Rows are points. Each copy is the shape, with its points in the same order, stretched, turned, moved and blurred by noise. Is it also mirrored, or only turned?

Shape, 8 rows:
[[ -3 -57 -26]
 [ -2  19 -14]
 [  8  11 -23]
 [-31 -16 -15]
 [  6  22  29]
 [-43 -20  34]
 [-13 -22  17]
 [-24  14   7]]
Copy 1 (8 x 3):
[[ 65   9  24]
 [ -3  23 -33]
 [  8  13 -35]
 [ 29  41   7]
 [-37   3  -7]
 [ -2  39  48]
 [  7  16  28]
 [-10  36  -7]]
Copy 1 is: mirrored
Copy 2:
[[-31 -32 -21]
 [ 17 -10  34]
 [ 23 -16  17]
 [-29 -24  32]
 [ 18  29  31]
 [-51  23  46]
 [-27  11  20]
 [ -5   1  51]]
Copy 2 is: mirrored

Shape, 9 rows:
[[-15 -16 -23  34]
 [-53  -3   2  22]
 [  7  36 -34  12]
 [ 16  21  17 -21]
 [ 13   9  11  -5]
 [-15  58 -14  26]
 [ -2  -4   9 -24]
 [ 40  -5   5  -8]
 [-30 -32  23  28]]
Copy 1, 9 rows:
[[-58 -19  -7   9]
 [-65  19 -15 -25]
 [-22  15 -37  48]
 [ 28  25  -2   7]
 [  9  11   7   8]
 [-43  51 -25  40]
 [ 15   2 -10 -14]
 [ 30 -18  14  22]
 [-49  -7  32 -30]]
Copy 1 is: only turned
Copy 2 (9 x 4):
[[-18 -13 -19 -11]
 [ 23  25 -29   1]
 [-45  36  27 -17]
 [ 20  22  54   1]
 [ 12   8  41   2]
 [-32  63  20  10]
 [ 34   5  34 -17]
 [ -1 -20  55 -10]
 [ 36 -19 -15  14]]
Copy 2 is: mirrored

Shape, 9 rows:
[[  3  18   5 -85 -67 -16]
 [-12 -28   0 -42   8 -59]
 [ 10 -20 -14  13  38  27]
 [-11  22 -11  -5  27  -8]
 [  5   8  -5  23 -21 -12]
 [-12   0  28   9  10  17]
 [-28 -38   8   5   4 -29]
 [-30 -13 -15 -10  13  15]
 [  9 -13   3  11  26  25]]
Copy 1:
[[-25 -25  -5 -94 -10  25]
 [-70 -37 -18  -5  -7 -24]
 [ -5  -3 -32  59  15  24]
 [-33  21 -22  14  31  -5]
 [  1  24  12   5 -13  -6]
 [  2  -7  22  31  29  13]
 [-49 -20  20  33 -13  -8]
 [-46   1 -10  28  14  33]
 [  4  -8 -15  48  17  21]]
Copy 1 is: only turned
Copy 2, 9 rows:
[[ 53  17   9 -43  15 -59]
 [-42  21  15 -18  42 -29]
 [-10 -32  -8  12  11  44]
 [ -1  28 -18  12  37  24]
 [ -2   8  -4  46   4  -9]
 [ 12   0  26  25  34  15]
 [-37  -5  15  17  44 -28]
 [  6 -17 -18   5  51   7]
 [  5 -21  -1  15  16  33]]
Copy 2 is: mirrored
Copy 3, 9 rows:
[[  25    5   10 -113  -39   22]
 [  17  -31  -25  -60   35  -37]
 [ -15  -24  -10   42   12   13]
 [ -16   16   -1   -1   22    5]
 [  26   27  -15    2  -10   -6]
 [  -8    1   25   13   -6  -15]
 [   9  -19  -24  -12   12  -57]
 [ -26   -3  -14   -3   -4   -8]
 [  -9  -18    8   33    6    7]]
Copy 3 is: only turned
Copy 4 (9 x 6):
[[ 83   7  15 -86 -12 -50]
 [ 38 -53   0 -28  41 -23]
 [-59  -3 -19  -2  -3  12]
 [ 12  -4 -41   5  11  11]
 [ 11   1  -4  13 -30 -24]
 [ -3  12  14  11  -1  24]
 [  4 -53  27   3  13   4]
 [ -6 -21  -5 -23 -11  24]
 [-45  14  -2   5  -2   8]]
Copy 4 is: mirrored

Shape:
[[ -8 -27 -31 -17 -38  24]
 [-31 -46  27   9  35 -35]
 [  6   4   3  20   7  27]
 [ 12 -17 -34 -35 -24 -54]
 [ -5  24  12  -1 -18  -2]
 [-16 -39  -5 -15 -31  12]
 [ -5  24  30 -34   4  -8]
 [ 33 -15  29 -44 -38 -23]
 [  3  13  -8 -23  34  11]
 [ 36  24  31   9 -26  20]]
Copy 1:
[[ 14 -30  36  23 -20  11]
 [-66   2  26  -3  40 -16]
 [ 11   3   8  39   4 -34]
 [-12  24  45 -27 -26  34]
 [  6  -3  -7   8 -28 -31]
 [ -7 -34  45   5 -12   2]
 [ 22  -4  -9 -28 -10 -34]
 [ 14   3  66 -53 -43 -21]
 [ 37   6 -13   0  24 -17]
 [ 32  11  25  10 -40 -60]]
Copy 1 is: mirrored
Copy 2:
[[  3  10  14  -5 -59  29]
 [-14 -34  -2 -16  14 -52]
 [ -5   7   6  18   7  31]
 [ 26  19  44 -46 -37 -18]
 [-16  16  37   6  -3  11]
 [ -6 -18  19  -3 -45  14]
 [-37   6  37 -19  10  10]
 [ -5 -17  71 -33 -14  20]
 [-13  13   3 -29  11  29]
 [ -1  -1  50  22  18  54]]
Copy 2 is: only turned
Copy 3 (10 x 6):
[[-11  34 -47 -24 -18  17]
 [-44 -57  -4  25   7 -26]
 [  3  24  -4  23   4  -8]
 [  0 -27 -20 -85   5 -10]
 [  1  23   0  -9 -11 -44]
 [-28  13 -34  -7 -31   8]
 [-29  19  28 -17  -2 -47]
 [-19  -2  34 -48 -48  -4]
 [-19  20  11 -13  42 -11]
 [ 20  32  32   7 -36 -15]]
Copy 3 is: only turned

Shape, 12 rows:
[[-22  14  18  28  -9  18  20  47]
 [-23  24  14   7  36  30  45  -5]
 [ 32 -20  12  11  18   9 -26 -26]
 [  6 -28 -70  15  23  40 -10 -26]
 [ 21  13 -13  -4 -12  24  44   2]
 [ 21  -8 -12  -1 -12  -7  12 -15]
 [ -7  39  19  28  -8  18 -35  24]
 [-34 -17   7  11   5  26 -34 -49]
 [ -1 -18 -14 -28   2 -13   7  27]
 [  7  -8  -9 -15   9 -55  43  -9]
 [ 20   7  23 -16  12   9  -6 -64]
 [ 13 -38  32 -14  28 -54  46 -19]]
Copy 1 (12 x 8):
[[-29  19  -3  27  11  -4  23  78]
 [-48  33  21   7  23  53  12  33]
 [ 23 -24  36   6  19   6 -38 -23]
 [-13  48  71   2  49 -20 -28 -40]
 [ 13  60   2 -14  11  22   4  18]
 [ 19  21  18 -10  15   6  13 -22]
 [-24   0   1  62 -33 -21 -22  40]
 [-29 -24  72  -4 -10   4  -5 -22]
 [-20  12 -23 -21  27 -10  16   1]
 [  1  12  -9 -16  40  32  57 -30]
 [ 18  -7  34 -19 -14  48 -23 -49]
 [ 13 -32   3 -35  56  53  49 -10]]
Copy 1 is: mirrored
Copy 2:
[[ 15 -19  -3  -8  -5   1  29  50]
 [ 36   3  54  -3   0  31  29  39]
 [  0  -4  -9   5 -24   4 -55 -12]
 [-41  -4  16 -46   1  10 -39 -39]
 [ 29  -9   4 -27 -12  24  18 -12]
 [  4  -4  -8  -3 -14   5  -7 -23]
 [  1  24 -30  -2 -13  -2 -12  48]
 [-25  23  28  15 -28  -3 -19  -1]
 [ 18 -14  -4 -14   5 -31  -6 -11]
 [ 42 -17  13  24  26   6  20 -23]
 [ 19  28  21  15 -36  18 -27 -21]
 [ 55 -38  36  41   3   0  -2 -19]]
Copy 2 is: only turned
Copy 3, 12 rows:
[[ -3 -13 -43   1   1  52  10  47]
 [-40   4  -6   2 -22  34  66   6]
 [  8 -29  16  12 -15 -19   8 -25]
 [  5  31 -16  14 -11 -16  38 -83]
 [  0  25 -16 -13 -50  10  50  10]
 [  7   3  -8  -8 -30 -16  14  -9]
 [ 15  -4 -18  47   5  20 -10  47]
 [-22  11  24  26  -8  10 -19 -42]
 [  9   1 -10 -46  15   6  13  -2]
 [-26  -7 -17 -61 -13 -28  26  -1]
 [-19   5  41   9 -42 -25  25 -28]
 [-34 -51   6 -78 -11 -22  25   3]]
Copy 3 is: only turned

Shape:
[[ 36   6  47   4 -30 -17  27 -16]
 [ -5 -27  17 -24  52  23 -42  42]
 [ 27 -25 -38  24 -29   3 -14 -48]
 [ 27  21  33 -14  16 -51  -7 -10]
 [ 24 -40 -22 -13  20  28 -19  27]
 [ 35  -6  -2 -27  18  28   7 -44]
 [ 30  42 -16 -39   5  15 -47 -13]
 [-16   1 -10 -27  -3  -8  28  38]
 [-46  18   9  -1   3 -18  -6  22]
 [-29  -9 -16 -54 -10  35 -29 -34]
 [ 23  -2 -29  17 -26  34  36 -41]]
Copy 1 (11 x 8):
[[ 14  22  21  28 -40  -8  -6 -34]
 [ 34 -19  29  -3  44  -6  26  56]
 [-30 -12 -36  -2 -46   9 -37   4]
 [-19  12  26  14   4 -36  27 -19]
 [ 11 -22  -3   3  -2  23  22  45]
 [ 38 -13 -19  -7 -35  -3   8 -16]
 [-14 -35  26 -47  -2   5  17  -6]
 [  5  48 -18 -17  10  23  20  24]
 [ -5  51  11 -25  34  -6 -14  28]
 [ 29   7   4 -69 -27   1  -3  44]
 [ 23  13 -39  -9 -42  21 -32 -15]]
Copy 1 is: mirrored
Copy 2:
[[ 28  -6  15 -15  10  55 -20   9]
 [  3 -32 -13  -7  20 -53 -22 -41]
 [  5  30 -55 -27  15  14  29   8]
 [ 41   0  12 -19 -19  -3 -34  27]
 [ 20 -18 -31 -22  35 -27  20 -44]
 [ 29  42 -14 -21  36   6  -6 -29]
 [ 50  40 -30   2 -45 -19  -1 -26]
 [ 18 -14  43 -25   2  -6  23 -21]
 [-10  -4  32   2 -26 -18   5  11]
 [-23  32 -12 -37  -1 -10  -3 -57]
 [ 17  50  -8 -10  36  34  42 -14]]
Copy 2 is: mirrored

Shape, 15 rows:
[[ 18  17 -21  -6  17  20   6  35  10]
 [  8 -12   5   6  50  11 -17  26  10]
 [  8 -48   1  29 -22 -32 -35  -5  -5]
 [ -5  -9  32  25 -11  11 -26 -11  49]
 [-11 -46 -24  35 -51 -19 -22 -27   4]
 [-21  27  34 -32  19 -14  63  -5   2]
 [ -7 -34  35 -20 -36  -2   9 -18 -12]
 [-18  45  29 -22  14  11  23   7 -16]
 [-21  39  31 -43   7 -15  14 -29 -30]
 [ 25 -16  21  54  30  28   6  -8  26]
 [ -7  30  13 -43 -22  -9  21 -30 -41]
 [ 25  -7  14  35   1 -19 -14  28  33]
 [-16 -47 -20  34 -13 -23 -30 -21  25]
 [-22 -45   7  10 -24   3 -18  -7  19]
 [-12  37   7  30  43  20  10  64 -21]]
Copy 1:
[[ 12  42 -27   5  14  25   5  -8  15]
 [  3   1 -20   0  40  36   0 -33  31]
 [ 32 -24  18  58  20   7 -11   0 -20]
 [ 15 -19   3  20 -23  36 -19 -17  17]
 [ 25 -18   8  81 -23  -5 -24  13 -32]
 [-17 -15 -29 -51 -22 -41  23  11  21]
 [ 33 -39  10  -7 -20  -9  15  -9 -44]
 [-12   1 -18 -61  -3 -27  -4   1  20]
 [ -4 -27 -34 -56   0 -54 -24   7  -6]
 [ 15  -6  28  25 -11  11  27 -45  49]
 [ 24 -13 -18 -46  -9 -66 -12  17 -29]
 [ 20  -6   2  24  26  38   1   7  47]
 [ 22 -14  -9  86 -13  13 -23 -10   0]
 [  8 -24   0  36 -31  20  -9 -14 -30]
 [-48  38  -1 -34  39  17   0   4  44]]
Copy 1 is: only turned
Copy 2:
[[-16   8 -44  -1  24   4 -18 -10  10]
 [-21 -20 -19  -2  36  31  -3   2 -19]
 [-26 -36  49  19  17 -18  26 -36 -32]
 [-53 -24  31  30 -10  33   0  -3  18]
 [-42  -5  44  26 -14 -31  39 -42 -29]
 [  4  40   8 -33  28  32  20  17  24]
 [ -3  -4  49 -16 -20  -3  12  -5 -23]
 [  4  44   6 -12  30  21 -27  23  17]
 [  8  61  42 -16  28  24 -23  -5  -2]
 [ -1 -40 -16  45   8  40  22  17   4]
 [ 23  63  35 -17   8  -5 -21 -20  -6]
 [-32 -49   7  22  28   8   3 -18  22]
 [-54 -16  33  26   5  -1  44 -34 -28]
 [-45 -14  29   6 -10   3  24  -8 -25]
 [-10   8 -39  12  72   6 -18  41  12]]
Copy 2 is: only turned

Shape (16 x 11):
[[-16  29  18 -20  26 -41 -28  17 -28  34  -9]
 [-27  -7 -45  37  30 -36   0 -20  18   5  14]
 [ 20 -29 -48   0  13 -58  20  -4  28  36  -6]
 [ 33  22   9  26  -3  -5  12  25  -2  22  27]
 [ 28 -23  20   0 -11   2 -20  11 -12 -25  29]
 [ 42 -12  20  23   2  13  19  -3   1   1  -5]
 [ 41  21 -17  -4 -22  30 -13  -9  13 -31  30]
 [ 32  16  20 -23  11  35  19   2  28 -34  13]
 [-59  33  47 -35  -2   0  -8   6 -71  45  -6]
 [ 17   7  26  11   1  15 -30  20  -3  -5  -9]
 [-36  41  29  -5  -2 -21  -6  36 -61  22 -46]
 [ 25  15  -3  -2 -23  27 -16 -23   9  -3  -4]
 [-58  30   9  -8 -24  -8  -8  54 -54   1 -15]
 [-17   2  -3   8 -19 -11   2   2  55  21   4]
 [ -5  -4 -22  12  -6 -70  17 -31  28  11   4]
 [  6 -10 -15 -20   2  42 -23   0 -12   3  15]]
Copy 1 (16 x 11):
[[  2 -23 -25   6  26 -11 -41   1 -71 -20  -8]
 [  9  40 -38  30   1   1  30  24 -11 -42   9]
 [ 19 -12 -64   8 -23   2  52  -5 -30 -31 -10]
 [ 20  -6  16  24  13  15  23   4 -35  25 -13]
 [ 38 -11  30  18 -17  38 -22 -17   2   8  15]
 [ 21 -19  16  24   0   8  11 -19  13  17 -30]
 [ 38  47  45  -5 -12  51  11 -16  -3  -5 -18]
 [ 28   3  43 -28  25  28   8 -24  26   7 -18]
 [-56 -30   5  11  21   4 -67 -13 -64  -7  -1]
 [ 28  -9  14   0  11  21 -36   6  -9  18 -30]
 [-38 -49   8   3  12 -19 -60  25 -69 -21 -36]
 [ 17  39  16  -7 -17  30  -3 -21  -5  -2 -41]
 [-43 -38  25 -10  -1  14 -51  49 -62 -20  -5]
 [  4  31 -36 -36  -8   5  20  19  -7  26  -4]
 [ 11  26 -38   5 -34 -30  33  -4 -30 -29  10]
 [  9  10   7   8   5  70 -13 -17  -1 -11 -17]]
Copy 1 is: only turned
Copy 2:
[[ -2  21  31 -27 -17 -22 -54  22 -61  24 -25]
 [-12   2  15  35  22 -38   2 -69 -11  19  28]
 [ 26 -38   7  -7  26 -29 -29 -34  14  51   7]
 [ 26  22  45   9 -13  -2   6  16  21  11 -35]
 [ 38  25  22  13 -30 -12 -17  11  20 -37  12]
 [ 27  -4  17  14   7  13  -8   4  27 -35 -35]
 [ 44  61   1  44 -20  35  -4   9  26  -8  22]
 [ 47  65 -11  -7  21  39   9  17  25 -37 -13]
 [-39  22  45 -50 -62   2 -16  63 -81   8 -19]
 [ 12  19  25  21 -11  -2 -35  40   1 -21 -25]
 [-44  12   9 -27 -54 -13 -38  39 -63  20 -63]
 [ 21  17   2  23 -11  39 -28  17  13  -9   6]
 [-46  25  -5 -12 -68 -31 -12  49 -35  23 -14]
 [-21   2  19   5  24   6 -27   7  21  21  28]
 [ -7  -4  28 -22   5 -14 -33 -64  23  35  17]
 [ 26  21   0  29 -12   4   8  41 -20 -16  28]]
Copy 2 is: only turned
Copy 3 (16 x 11):
[[-20  34   8  -5  54 -14 -18  -8  -5  16  55]
 [-23  -2 -51   3  28 -34  18 -82 -17  31  -7]
 [  6   0 -36 -37   4 -52  -3 -49  10  52 -36]
 [ 21 -23 -28  17  30 -18   2  26 -20  26  17]
 [ 22 -22 -54  -7   7  30  -5   5   4 -15  28]
 [ 15 -31 -18  24  -4   0 -16  10  -5  -6 -17]
 [ 13   5 -76   8   9  20  32  30 -24 -12  -2]
 [ 15  -8 -25  10  10  30  38  25   8 -16 -14]
 [-44  14  55   0  22  23 -16   3 -45   7  79]
 [-12   1 -36  36  16  15 -16  22  11  -6  29]
 [-71  -4  27   7  57  -7 -32  23 -16   1  56]
 [ -7  20 -44  26 -15   7   7  19 -21 -12  -4]
 [-76 -23 -10  -9  51  12  -1  21 -12  12  68]
 [-16   9 -38  18 -23 -35  26 -14  17  21   5]
 [ -6   7 -35 -29   8 -69  15 -51  -5  -2 -12]
 [ -3   7 -40   8  -7  51   8  -4 -20  29  10]]
Copy 3 is: only turned
Copy 4, 16 rows:
[[-25  14  -7 -42  11 -31  -6 -13 -28  14  -5]
 [-24  31 -48  31  18 -28  14 -17  36 -24 -17]
 [ -3 -15 -53 -17  14 -34  34 -53  50   5 -43]
 [  5 -10  -2   2 -34 -25  31   0  30  11   8]
 [ 22 -22 -26  -8 -20  -2 -14  -2   3 -19  27]
 [ 33 -16   5  17 -19  -8  14   7  16 -20 -17]
 [ 16  16  -2  29 -47  22 -16 -15  35  -4  15]
 [ 34  14  37  -3 -17  11 -18  -2  49 -12  12]
 [-31   3  31 -19  50  24   5  -7 -63  21  30]
 [  8   0   5   3 -17  -5 -33  30  -3   0  -3]
 [-42  16  12 -34  11  14  18  21 -40   4 -23]
 [ 10   5   4  39 -18  21 -22 -19  12   6  -9]
 [-62  19 -16 -32  12  36  17  34 -16  -1  10]
 [-29 -19   0  25  12 -13 -21  -7  46   2 -11]
 [-30 -16 -28   3  16 -30  20 -65  36 -38 -24]
 [ 26  14 -15  17  12  19 -26  -2  10  19  19]]
Copy 4 is: only turned

Shape (14 x 11):
[[-15  22 -42  -4  26  25  27   7  40   2  36]
 [ -3  -3  -6  -1 -11  20  64  13  14  12 -16]
 [ 20  -9   1 -18  15 -25 -14 -13  26  19  -2]
 [ 28  -4 -47  10  24  53 -21  -8 -11 -47 -12]
 [-12   7  13   2 -11 -11  11 -15 -28  23  16]
 [-23  -7   1   2  -5  12  37 -34 -23   2 -26]
 [ -5  41  -7  36   6  11 -11  -7  15  26 -21]
 [  5  -1 -13 -47  16   6  20  27 -41  48   7]
 [ 20 -14  47 -16  29   5 -11 -21  27   2  73]
 [ -2  -6  18 -52  18  -4 -44  26 -30  -4   4]
 [ 20  53  12  19 -13 -15 -29   7 -10  -5   8]
 [ 11  18  11   7  21  -3  31 -17 -17 -16 -36]
 [  4 -44 -41 -54  23   7   3  13 -31   3   1]
 [  7  48  -2 -34 -23   9  -6 -21   4  -2 -45]]
Copy 1 (14 x 11):
[[-32  10  -8  21  33  24 -45   3  33 -42 -31]
 [-30  -2  23 -26 -18 -10 -34  14  17   3  34]
 [ -6 -24  11   2  -1  27 -13  -7  -3  -1 -30]
 [-12  44 -69  17  10  -8 -15 -32 -17 -51   7]
 [ -3 -19  26   4  31  -7   6  34   4  36  18]
 [-19  15  39  -2   1 -21   6  13  -5  51  36]
 [  9 -26  -7  19   3  14  -5 -35  27 -20  43]
 [-28 -13   2  -3  22  34  -6  93 -10   9   9]
 [-38 -65   7   9  68  12  23  16  15  13 -56]
 [ -3 -11 -49  15  11  27   5  72 -10  30 -15]
 [ 45 -28 -50  18  11  -9 -24   2   8  -6  27]
 [  1 -20  -6  12 -28 -41  -8  13 -20  27  51]
 [-34  45  -1  -8  16  27 -18  59 -21  -3 -27]
 [  0  -6 -34  18 -14  16 -34   5 -15  46  31]]
Copy 1 is: only turned
Copy 2:
[[-31  37  29 -24 -42  26  24   2  13  11 -21]
 [ 10 -21  16 -33 -15  38  13 -25  35  -8  -9]
 [ 26   7  32  13  -8 -41  13  12  20   2 -29]
 [ -3  -1  32  13 -24  53 -21   4 -82  -6 -24]
 [  9   2 -27  16  17  12   2  -3  29 -10   0]
 [ 15 -17 -12   0  13  30   6  -5  24 -47 -13]
 [-16  -9  37 -14 -15  17 -15  72  11  16 -17]
 [ 10  24  14  44  14  48  15 -53  57   8  10]
 [ 24  30 -33  25 -37 -44  49   4 -36  -3  34]
 [ 38  36  13  50  40  -9   1 -38 -23 -16  33]
 [ 12   9   4  -3  -1 -11 -48  33 -21  19  10]
 [ 22 -16   7   7 -28   7 -30   8 -13 -39   3]
 [ 15  20  19  46  23  38  19 -82  22 -17 -20]
 [ 70  24  25 -29  18 -18 -34  30  11 -21 -23]]
Copy 2 is: only turned
Copy 3 (14 x 11):
[[ 11 -43  43  43 -35  44  29   9 -33  32   4]
 [-30 -38   7  45  -2  14  40 -15 -36 -18 -16]
 [ 13   5  48   6   5 -23   4  20   3  40   7]
 [-10 -30  32 -36 -30  48  -7   8   9  59 -26]
 [ 21  -5  -3  35   3  -1  -3 -40  14 -13  26]
 [-19 -31   6  29 -14   8  15 -27  24 -43  -1]
 [ 24 -36 -15 -10   6  23  50  24  17  13  -4]
 [ 28 -18  16  49 -32 -44 -38 -37 -14  15  13]
 [-12  19  78   5  -5  -5  -5 -32 -24  64  69]
 [ 22  24  17 -19 -28 -27 -54 -10   3  25  26]
 [ 43   6  -6 -28  26  24  20  -8   3  21   2]
 [-21  -6  26  12  -6  12  49 -23  -3 -15 -29]
 [  5  -5  38  40 -45 -26 -63 -14  -3  29   3]
 [ 23 -31  18 -47  14   7  14  20   9 -25 -19]]
Copy 3 is: mirrored
Copy 4 (14 x 11):
[[ 20  38  45  14   1   5  25  56 -23 -45 -21]
 [ 49 -24  44  24  27  -6   7   7  -8 -40   9]
 [ -5   4  -4 -52 -12  37  31   5  -1 -24  25]
 [  4  36  13  58  20  12  35  10  -9  49  20]
 [  8  -1  -1 -19 -16 -30   3 -27  11 -26 -21]
 [ 37   4   6  17  13  -6  36 -40  16 -29  -5]
 [ 15  25  26 -29  10 -58  20  12 -21  -2   9]
 [ 25 -46 -21   9  -2  -6  28  13 -17 -22 -39]
 [  4   8  28 -26 -81  44  26  14  29 -37  29]
 [ 29  -6 -60 -22 -33  31  16  -1  -4  24  -9]
 [ -5  24   1 -34 -30 -51 -27 -11 -41  18   8]
 [ 48   3  21   8   1   7  29 -52 -22  -6  21]
 [ 13 -22 -32  27  22  58  39   6   9  -5 -31]
 [  9  28 -38 -22  -8 -24  18  -8 -41 -24  43]]
Copy 4 is: only turned

Shape:
[[ 53  23 -15  33  10  51  18 -15  20  20  64  19]
 [  4  28   5 -11  29  32 -19 -31 -15  25 -12  11]
 [ 10 -32  15  13  26  33  -7  16 -35 -10  19 -30]
 [-13 -21  -7 -11  25 -28  41 -44 -27 -10  68 -11]
 [ -6  -7 -39 -31  24  18  35  -9  17 -33  -3  16]
 [ 31 -23  24   3  21   2  43  20   0  26  -4   3]
 [-20  32  36  -3 -29  12  30  10  17 -24  -3  -5]
 [-24  33 -41   7 -34 -32  18   8  14 -15  -6 -24]
 [ 40 -32   1 -17 -15 -15 -15 -16   9  -8  26  21]
 [ -8 -14 -31 -14 -16   1  16 -21 -19  39  25   2]
 [ 50   5 -33 -34   2  -4  -7 -33 -22  27  31   2]
 [ -2  -1  28  13   5  48 -19 -56 -33 -14  -8 -29]
 [-20 -10  33  37  -3  -6  -7   7 -13  -3   9  25]
 [  5 -21   6 -14  22  38 -13  22  30  14  12 -14]
 [-22  36  14 -27 -53 -20  23  22 -27   7  -9  -5]]
Copy 1, 15 rows:
[[ 47   2  62  -9  63 -11 -19  -9  18   6  35 -22]
 [ 30  23  13  10  19  24  38 -30   4  18   2  15]
 [ 47  -9  13 -23 -38 -19   4 -32  28 -29  19  19]
 [ 10 -16 -14 -48 -13   7   1 -56 -41  -6  59   0]
 [ 49   0  17 -36   1  51  -5 -18 -12  11   2 -31]
 [ 53  -5 -20   4  13 -10  17  16 -18 -11  37 -11]
 [ 16  48 -11   3 -15  45 -11  11  15   0  45 -17]
 [-30  18   5  11 -13  38 -11  13 -28   3   0 -31]
 [ 10 -14 -13 -45  13 -15   2  -3  12  24  23   3]
 [  0   1  -6  -1   8   0  -2 -44 -40  42   5 -17]
 [  4   7  21 -21  14 -17  40 -31 -39  54  -3  11]
 [ 17  -1  33  13 -41  20  34 -50  55   7  40  24]
 [ 10  -2 -33  -5  10   8 -28   5  26 -27  28  19]
 [ 48  22  -1 -32   1  -6  19 -17  26  -9  -4 -31]
 [ -6  56 -40  26 -21  28 -10   4 -39  41  15   0]]
Copy 1 is: mirrored
Copy 2, 15 rows:
[[-17 -21   8  35 -42  50 -70 -42  35  22 -12 -18]
 [-38 -22 -21   0   2  -9 -51  28  -3  27   1 -29]
 [ 18 -27  49 -39 -39 -39 -51 -11 -19  30  -9 -20]
 [ 20 -34 -31 -24 -26  41  -8 -39 -48  35 -26 -66]
 [  7 -20 -67 -12 -25   5 -24   3  -3 -19   5  -6]
 [ 50 -12  -8  -9 -20   2 -15  20   7  64   6  13]
 [-13  69 -15   3  15   3  -9  -9  -9   8  25   8]
 [  8  17 -27  37  37  17  40  -8   5 -28  23   0]
 [ 23  -9   8  -3 -52  17  -1  20  -3   9 -67  -5]
 [ -3 -34   1   3 -30  31  17  31 -12  29   6 -38]
 [ 15 -48  -6  29 -32  46 -26  33 -27   9 -37 -37]
 [-58 -10  16   1 -42 -63 -43   0 -38  32 -16 -34]
 [-20   8  22 -37   3 -11   5 -17   5  45 -21  19]
 [ 23  -2  14 -27 -36 -22 -56  27  29   7  -1 -35]
 [  2  45   4  10  35  37  37  34 -36   8  35  11]]
Copy 2 is: mirrored
Copy 3, 15 rows:
[[-79 -29   6  -6 -19  25 -27 -76  35 -12 -63  35]
 [-31  26  -5 -24  26   5 -43 -49 -36   1 -11  22]
 [-23   6  20  20  28 -39 -30 -22  26 -18  -9 -14]
 [-69 -36 -27  11  -1  11  -6  -5  20 -33  44   3]
 [  5  -2 -32  12 -40  31 -23  25  14 -11  -2 -36]
 [-18 -31  34 -47  24  -5   5  -2  35 -16 -30 -14]
 [-10  39  -1 -12 -28  -6  43   9  16 -20  -7  19]
 [ 30   5 -37  20 -48   0  48  -3  24  20  29   3]
 [-36   6  25  25 -14  32  -5 -28 -12   6  19 -31]
 [-47 -31 -20  15  -7 -12  -8 -28 -19  29   1   1]
 [-37 -31  -6   7 -12   1 -25 -81 -38   8  -3 -26]
 [-37  55 -13  41  50   1 -23 -35 -35 -31  -6  24]
 [-36  19  41  -2  22   8  -8  13  11   9  20  42]
 [-29  27  -2 -13  -6 -12 -17 -17  40  15 -18 -32]
 [  5   2   3  -7 -39 -52  45 -11 -28   4  13   9]]
Copy 3 is: mirrored
Copy 4:
[[ 60 -17 -14  22 -26 -14   0 -22 -11  67 -40   1]
 [  4 -18  15  30  42 -34 -42  28 -24  14  -1  23]
 [  7   3  21  17  -2  -5 -50 -15  -8  18 -61 -44]
 [-52 -16  37  44  -6 -28   0 -11 -23  71 -45 -42]
 [ -7 -18  12 -22  36  14  10  -5 -45  17  -5   6]
 [ 13  -5 -16  35  27   5  29  14  15  21 -39 -46]
 [-27  25 -36 -11  39  -6  12  -9  27  17  -3   3]
 [-55  13 -26 -20  -6  34  -4  33  11  17  35   5]
 [ 20 -10  14  38 -32   3  33 -30   5  -6 -12 -28]
 [-28 -40 -17  49  -3  -7  -4   6 -29  17  -9 -14]
 [  3 -36  19  37 -32 -14   6  16 -21   8 -28   9]
 [  0  24   6  14  38 -84 -47  -3 -39  15 -39 -10]
 [-16  21  -5  65  17   7 -21 -18  17  26   1 -36]
 [ 29 -36   9 -20  -3   6 -23 -20  10   0 -19 -19]
 [-69   8 -43  27  18  25   8  20  31 -10   4  15]]
Copy 4 is: only turned
